Each row of a before or after table is a point. One or more steps were done to the points. Then noise was added and the rows were shuffled. The steps act on how far a point lies along the listed directions, d1 being the first. What was done? A step turns or swaps two directions, mirrors them in a line or flattens them onto one, adds a multiple of one to another, or multiplies one. Angles are multiples of 10 degrees, from the lower direction toward the higher: turns from -170 to 170, lines from 10 to 170 but not 90. Use the fewest steps. Two steps may share a direction if one is a turn and the other turns, adds or multiplies; they go together, in the order done. Otherwise the lowest direction goes first.

Directions:
(1):  39 -32 -25
(2): -16 -44  32
(3): -38 -15 -39
Before, 14 rows:
0:  28 -38  38
1: -14 -58   3
2: -10  46  35
3: -20  29 -33
4:  38  -4   2
5: -15 -72   8
6: -28  49  28
7:  14  25 -15
8:  29 -51  19
9:   3 -13   4
10:  -5  -3 -76
11: -24   9  72
12: -41 -14 -27
13:  16 -30 -15
After:
0: -74 -22  -6
1:  29 -54  17
2:  22 -71 -26
3:   0 -13  32
4: -36  24 -17
5:  16  62 -17
6:   8  -8   3
7:  66  28 -23
8:  43 -32  25
9: -22 -14 -43
10:  24  55   0
11:  -6 -34   9
12:  17 -55 -23
13: -23  19  18
Steps: swap d1 and d2

Directions:
(1):  49  49 -13  51 -22  -9 -23  -2  31
(2): -75  52  13   3   1 -16 -11   8  24
(3):   8  -3 -46  -7  64 -53 -14  15   6
(4):  19  -1  22 -42  23  22   6 -10  77
(5):   4  27 -27 -39 -20 -23  13 -73 -12
(6):  13 -11  38  -7 -31 -70  37  21  10
Before, 13 rows:
0:   -1   45   30   14   12  -14  -16   23   49
1:  -28   12   19   18    5  -21  -13   10    8
2:  -24   55  -19   32   -7   12  -40   22    2
3:    7  -40   -5  -16   -9    0    8   11  -27
4:    6  -28  -10   19   33   15  -12   15    8
5:   39    2  -22   -3  -37  -24   13  -34  -29
6:    9   51   -5   -7  -21   -7  -20  -20   25
7:  -32  -19   -3  -63   17   27   22  -43  -26
8:  -57   -7  -17  -30   64  -52    2   40  -37
9:   19   14  -56   -8    6    3    9  -58  -15
10:  -61   11   27  -14   35   14  -18   17   17
11:  -18   20  -19   36   23    0  -34   22  -15
12:   34   -3   54   33  -70 -117   56   57   28
After:
0:  -25   22   16    4    1  -26  -10  -12   17
1:  -57   13   13  -56   30    6   -3  -34   12
2:  -80  -17  -10  -66   73  -51   13   28  -35
3:   38   22   53   39  -73 -119   50   51   59
4:  -24   40  -15   28   26   -2  -36   14   12
5:  -14  -48   10  -16    3    7    8   35  -19
6:   27   70   11    0   -5  -26  -12  -24   54
7:  -40  -60   -4  -67   23   32   33  -30  -74
8:   41   53  -22   10  -38  -12  -23  -29    6
9:   41  -12  -14   40  -35  -17    0   12  -42
10:   -6  -18   -4    7   37   14  -11    9   27
11:   29   -7  -54   32    7    7    1  -19  -44
12:  -11   81  -28   29  -15    8  -43    0   23
Steps: multiply d1 by 1.6; turn d4 and d5 by 40 degrees; turn d2 and d5 by 40 degrees

Directions:
(1): -22  36  10 -42 -23   2 -28   3  28  23 -31 -41  19 -75
(2):  -9  40  25  23  63 -27   7  39   5   7 -52  -8 -54   8
(3):  -8 -67 -35 -30  51  -8  -4 -21   4  37 -52   0  27   9
(4):   5 -35  45 -49 -11 -17  12  42  53   0  25 -38  -6  45
Before:
0:    8    7  -15   30  -12   17   26  -30  -12  -32   44   40   -1   10
1:   25  -25   35  -20  -17  -18   12   48   24   21   -8  -24    6   29
2:  -25  112   17   22  -11    7   -6   -7   -4   20  -31  -27   -8  -80
3:   12  -67  -18  -20    8  -14  -24  -18  -16   12   -9   14   39   10
4:  -17   37   46   21   17  -16   -5   40   27  -10   -6   -2  -48   45
5:   21   13  -25   15  -36   18  -38  -18   -9  -14   41   11   43  -33
6:  -28   20   61  -80 -130   47  -39    4   61   -2   59  -57   44  -44
7:   24   21   30   80  -10   11   49   50   -2  -34   14   15  -38   32
8:   14   83   91   -5  -54  -14    0   61   49  -19   45  -38    0  -13
9:    4  -41   13  -59   32  -29    4   45   41   42  -46  -25   23   17
10:   13  -37   42   -4   52  -43   27   51   26    0  -35  -15  -57   39
11:    7  115    9   72   26   17   -5   18  -31  -15  -26   51  -53  -31
After, 12 rows:
0:   14   31  -26   50   57   14    0   -5  -32    7  -36   64  -22    9
1:   21  -15   56  -31  -19  -16   11   36   47    6   30  -26   33   29
2:   -9    5  -14    6   15    1   15  -17   10   -7   -5   18   -4  -16
3:    7   -7    3   -6  -13  -12  -31    0  -17   -1   -1    8   18  -17
4:   18   -3   27  -23  -14  -13   10   44   22    6   13   -5   14   24
5:   15  -13   22   51   28    2   42   47   11   -8  -28    1  -25   35
6:   14    3  -28   -2  -14   11  -43  -14    3    3   12   -4   46  -40
7:   -9   21  -18   17   -3   16    7  -38  -21   25  -10    7   30  -20
8:   31  -17   36  -13  -26  -13   14   48   18   11    5  -19    6   30
9:  -13    3   34   21   28  -13   -6   29   20   -3   -5    8  -33   65
10:  -23  -32   41  -98 -107   43  -39   -9   63   13   43  -56   63  -22
11:   21  -28   46   14   24  -32   33   47   15  -19   -2   -3  -58   45
Steps: flatten d1 and d2 onto the line at 130 degrees; flatten d3 and d4 onto the line at 100 degrees

Directions:
(1):  42 -88  19  13  -4  25  22  10  44  35  15 -38 -58 -31  23 -12 -11 -25   7 -19  10 -24 -12 -22 -49  -8  12 -42   8 -34  29 -64
(2): -30  -3 -33  47  47  17  -1  13  39 -35  20 -19   9  10  15 -49  15 -33  33 -22 -32  35  38  14  78   0  34   6  66  13  21 -42
(3): -41  30  26  51 -14  -3  -2  -5  25  23  33  -9 -40 -66  -8  31  45 -35  42  18  32 -46 -20  36  -3  -8 -41  14  38  38  29  53
(4): -34  -9   3  30 -37  28  32  39 -13  33  22  34  46  14 -19  24  -1 -31 -12 -60  35 -39  79 -55 -14   9  31   8 -17  50 -11  -8
(5): -33 -23 -18  -3 -19 -21  44 -45  -4  49  17 -59   3  25  -3  11 -33 -16   1 -80 -18  42 -68   3  30  19 -44  34 -24  30  -9   1
(6):    1  -14  -20  -10  -44   -1   53  -29  -13  -32  -20    3    0 -103  -19  -43  -49    8  -30   28  -25  -37   18   -7   35   36  -19    0   27   23  -47  -17
Before, 9 rows:
0:   42   33    2  -12   39  -20  -48   21    3  -22  -23   16   -5   56   18  -16   52   37   19   54  -10   58    2   10   29  -11   18  -24   10  -57   18  -25
1:  -54  109   14    3  -27  -15  -15  -26  -38   49   -3   18   44   22  -38   47   36  -11   10   -4   33   -5   20   12    9   -5  -54   55  -12   69   -9  115
2:   22  -74   38   32  -17   52   11   59   30    5    4   19  -27 -110   -4  -35  -12  -22   -3   27   26  -70   58  -40  -56   17   36  -27   21   -5    9  -68
3:  -35  -47  -40   29  -10   23   68   -5   10    2    0  -20    1  -41  -35  -53  -48  -33  -19  -49  -29   -3   24   -5   70   37   -3    9   37   29  -39  -50
4:   17   11    4   -9   36    6   -6   12    9   24   -5    0  -11   28   22   19    6   16    0   13   -5   15  -29    2  -30  -23   17    3    2  -46   22   10
5:    4   16    7    9   -2    8   -5   44   -7  -10   12   26   20   34    6   20    9   -8   -4    8   18  -21   59   -4  -22   -6   27   13  -11   -5  -10   15
6:   33  -45    8   14  -13   -7   50    6  -16   37   -1  -28    9   14    4   -7  -30  -20    0  -49    1   23  -11  -12   -1   15   -2   -2  -20   48  -19  -34
7:   14  -30   26   34   51    3  -22    2   61   28   32  -51  -37   34   43   -6   55  -43   57   -7  -15   18  -59   34   -9  -24    3  -13   21  -32   75   16
8:  -39   21   -4   15  -29   38    5   -9  -13   55   34    6   50   26   -8   51   18  -55   17  -89   36  -27   24  -42  -26  -12   15   10  -27   50   27   36
After, 9 rows:
0:   51  -39   41    0   58   26  -66   54   34  -15   -9    4  -39   -5   25  -24   22   13   19   52    7   12   -8    6  -59  -16   37  -27    0  -70   42  -46
1:  -34   18    0   49   -3   -2    9   37    7   54   32    4   30   75    1   22   58  -28   34  -64   24   36   39  -29   44    4   17   12    3   30   25  -24
2:   55  -38    2   -7   -9  -11   41   -2  -20   -7  -29  -12    3  -28    2  -36  -42    5  -13    9  -18   13   -2    0   10   20    0  -15    0   28  -35  -39
3:    0  -25  -45   33   53   38   10   27   34  -79  -19    9   -8  -45  -14 -102  -14  -15   -1   36  -49    7   74   18   91   15   49  -20   93  -21  -19  -73
4:   22    5   -1  -19   21  -15  -13   10   -4   -7    2  -16   -1   66   21   14   -5   11   -4    2   -9   31  -13   22  -12   -6    2   19  -28  -35   -2   12
5:  -44  -39   -1   67   13    7   44  -16   55   40   51  -65  -10   -4   24  -20   27  -76   56  -69  -26    8  -34   19   53    9  -11   20   46   40   49    8
6:   11   76   13  -58  -18  -42  -17  -72  -38   21  -44  -17   -4  -15  -23   13   -6   37  -13   55   -8   18  -62   41   -3    1  -87   31  -21    4  -23   94
7:   37    4  -33  -71    6   -9  -11  -89  -18  -15  -30  -48    0  -11   13  -21  -38   19   -7    4  -50   43  -93   19   12    0  -29   -7  -19  -38    2   12
8:  -16    5    2    6   -1    6   35    3   -2   59   10   -7    5   18    5   37  -10   -4   -9  -36    7   -2  -26  -18  -26   -7    0   22  -12   -2   10   18
Steps: multiply d1 by 0.7; multiply d2 by 2; mirror d3 and d4 in the line at 160 degrees; turn d5 and d6 by 70 degrees

Directions:
(1): -10 -15  29  33  27   5   3   7 -44 -12 -31 -32  10  -4  72  20 -62 -44  26 -40 -13  40  24 -69 -24  29   3  -4   9  14 -14 -24 -46  23  37 -33   1  61 -21  21  26 -16 -42  -2 -27  52  22  28 -34  -5 -21  -6  32   0   6  -2  15 112  -4  31  62  -8  -6  -2
(2):  25  -6 -19 -70  30  11   1  11  -3  -3 -29  22   6 -55  -4 -28  -4   8  56  14 -13   5 -37  39 -52  -3 -43 -31  18  59 -43 -16 -10   5  63 -20 -52 -39  10   2 106  50 -21 -67  -2  -5  30 -20  33   1   4   9 -27  22  19 -13  37 -25   7  56   7  -3  23 -12
(3): -42  27   7   3 -24   4  -2  23 -10  -7  53  -6 105   9   1 -22 -53 -76  -7  13 -10  -5  21  61 -50  -2  46  10 -14 -29  -1  24  28  17  80  -6 -52 -10  -3  47  -9 -59 -36 -27  -4 -17 -40   4  -6 -40  42  18   6  -9 -29  48 -12 -27   0 -16 -10  15  34  27
Before (9 x 64):
0:   53  -36    8  -20   57    9   15    3  -21   -5  -93   -9  -63  -51   35   18    4   45   73  -25  -20   47  -21  -89  -17   41  -66  -57   52   80  -43  -35  -53    5  -26   -9   17   23   -2  -29   90   53   -3  -29   -1   64   74   -1    7   42  -55   -8  -13   35   40  -68   56   68    2   79   68  -18  -44  -26
1:  -16   33  -17   -1  -37    0   -8    6   65    9   25  -26    8   63  -67  -22   32   13  -36   20   12  -32   16   60   36  -23   25   32  -17  -46   14   34   34  -10  -49   35   19  -31   -2   -7  -50  -25   31   22   39  -43  -12  -21   23  -33   27   -6   -9  -17  -24    7  -35  -58   -9  -44  -56   18   31  -15
2:   21   12   -1  -48   54   16    9   -9  -32  -13  -24   -9   62  -33   36  -24  -52  -34   56  -12  -20   48   -6    3  -91   26   -4  -40   -5   58  -69    2  -47   14  118  -35  -75   -6   -3   21   82   15  -47  -63  -40   14   17  -11    7  -11   -1   -4  -11  -11   15   14   37   51   -5   60   53   -2   18   -4
3:  -28    8   16   53  -14    6  -10   11  -14  -29   28  -21   62   28   28    1  -46  -57  -36   -5    0   17   44  -29    4  -35   70   32  -24  -20   22    4    1   24    4    4    3   45  -24   23  -57  -65   -8   30   -5   20  -39   12  -33  -28   17   14   25  -43  -12   10    0   55   -4  -25   19   16   -3   16
4:  -62   13   36   60   -7  -21  -27   13  -11    2   33  -21   64   42   11   -5  -41  -34  -40    7   -1  -10   23   -3    2    7   38    0  -49  -27    2    5   13    4   20   10   16   33   -9   20  -49  -65  -19   21   -8  -12  -15   42  -39  -30    7   -3   25    6  -26   21  -43   11  -30  -60   -6   -1   26   39
5:  -14  -15   15   22  -10   12  -15    2   -7  -13    0  -26   13  -13   26   16  -23  -17  -34  -12    4   17   21  -36  -25   35  -19    2    5   -9   -9    1  -40   16   23  -19   -1   22   -8   25   -1  -29  -21  -28  -11   -8    4  -13  -13   -6   -6  -18   27  -21    7  -11   23   72  -10    5   16   17  -12   20
6:   11   -9   18   49   13  -10  -29   15    1  -22  -15  -33  -25   63   27   25    5    5  -13  -34   28   23   39  -79   22   25    7   18   12   -5    9  -11  -29  -16  -53  -13   39   62  -23  -21  -57  -31   20   63   -6   55   20   14   -7    7  -18  -15   21    9   -1  -20  -11   77   -5   -7   49  -29  -42  -10
7:  -44   27   11   34  -66   -7   -4    5   46   -7   75   28   39   43  -73   15   40  -11  -82   40    9  -63   22   89   12  -26   51   26   -2  -82   47   46   70  -17  -20   57   47  -24  -12    9  -94  -54   29   33   39  -76  -34  -12    5  -18   59   34  -13  -39  -13   50  -47 -102  -14  -81  -66   13   -6   32
8:  -21   13  -35    4   -7  -12   14   -7   27   13   24   36   46  -18  -72   -5   18  -37  -34   22  -13  -34    4   98   12   -4   43    4  -31  -31    1   28   35   -2   20   16  -25  -57   16   18  -49  -48    5  -25   -1  -61  -54   -5   24  -47   55   21  -19  -40  -31   48  -28  -81   -7  -41  -78   14   28   25
After:
0:  26 -17   9   3  44  -1 -27  24 -11 -27 -44 -25 -18  20  41   9 -15   2  32 -34  14  37  19 -66 -21  30 -25  -7  26  43 -25 -27 -48  -7   3 -36  -3  47 -20 -15  29   5  -5  12 -14  63  47   5   7   6 -21  -9   9  24  14 -30  21  83   0  40  69 -35 -25 -19
1: -29  20  11  39 -21   1  -4  11  26  -3   2 -58  17  68  -1  -1 -22 -28 -24 -18   0   3  42  -5  26   3  37  34 -12 -44   9  16  -5   7 -27   9  30  28 -22  12 -46 -49  -3  31  15   1  -1   8 -11 -35   7 -13  22 -21 -23   7 -28  43 -13 -27  -4  11  22 -13
2: -14   0  12  15  14  15 -10  22 -29 -33  -1 -15  69 -11  47 -11 -68 -67  10  -8 -12  33  29 -23 -39 -27  42   8  -8  26 -10 -15 -20  35  58 -23 -32  37 -23  30  25 -39 -36 -16 -14  34 -10   8 -21 -30  12  17  17 -29   4   4  31  72   0  23  42  13  10   4
3: -35   6 -10  52  -3 -14  12  -5   2   5  18   8  52  -1 -29  18 -17 -64 -42  -5 -17 -12  33  43  16  12  60  14 -32 -46  10  19  12   9  18   5  -4  -9   2  31 -76 -77 -10  -1 -17 -30 -54  20  -7 -50  41  13  10 -49 -33  52 -34 -10 -12 -47 -43  11  14  29
4:  61 -17 -21 -51  26   3  12  -6  26   8 -60  23 -75 -46 -42  -3  70  91  42  15  -6   5 -44 -16  12  10 -69 -53  42  65 -25  -8  -4 -21 -71  28  18 -41  19 -54  57  69  45 -23  30   9  50 -31  44  46 -33  -2 -48  34  34 -67  40 -50   8  43   1  -7 -38 -22
5: -59   7  52  84 -34  -3  -1  14 -13 -25  36 -15  53  41  21  41 -41 -70 -52 -14  -4 -12  57  -4 -12  10  58  22   7 -68  32  17   9  15  22  13  53  58 -42  35 -67 -80 -25  35   3  -9  -6  27 -42 -24  31  27  30 -40  -7  48 -30  44 -19 -45  15   1 -16  31
6:  27  31 -31 -70  15   9   4 -19  22   4  19  22  49 -17 -52 -41  24  18  11  34  -1  -1 -27  79 -49 -10   2 -28 -20  28 -46  34  11 -15  57  10 -65 -73  23  -5  25  24  11 -44  -8 -48 -17 -39  39  -4  23  -1 -44 -16   3  21   9 -79  -2   7 -24   9  20   2
7: -54   5  38  37  18 -10 -23  23 -30  -6   4 -23  72  11  41 -11 -68 -46   0  -3 -13  11  14 -12 -33  18  18 -18 -34   9 -28 -13 -11  18  66 -15 -14  37 -14  27  19 -46 -46 -15 -22   7  12  43 -34 -32   0   0  26  17 -14  14 -17  45 -25 -16  24  -7  34  32
8:  -4 -14   2  -9  -5  13 -17   4   2  -9  -2 -12  12 -30   9   4 -12  -6 -22   0   2  11   4  -9 -38  27 -33  -7  11   8 -21   3 -35  12  37 -20 -20  -5   1  23  31 -11 -17 -50  -6 -20  10 -25   6  -5   0 -14   8 -15  11 -16  34  40  -6  18   6  17  -3  16
Steps: turn d1 and d2 by 70 degrees; multiply d2 by 0.7
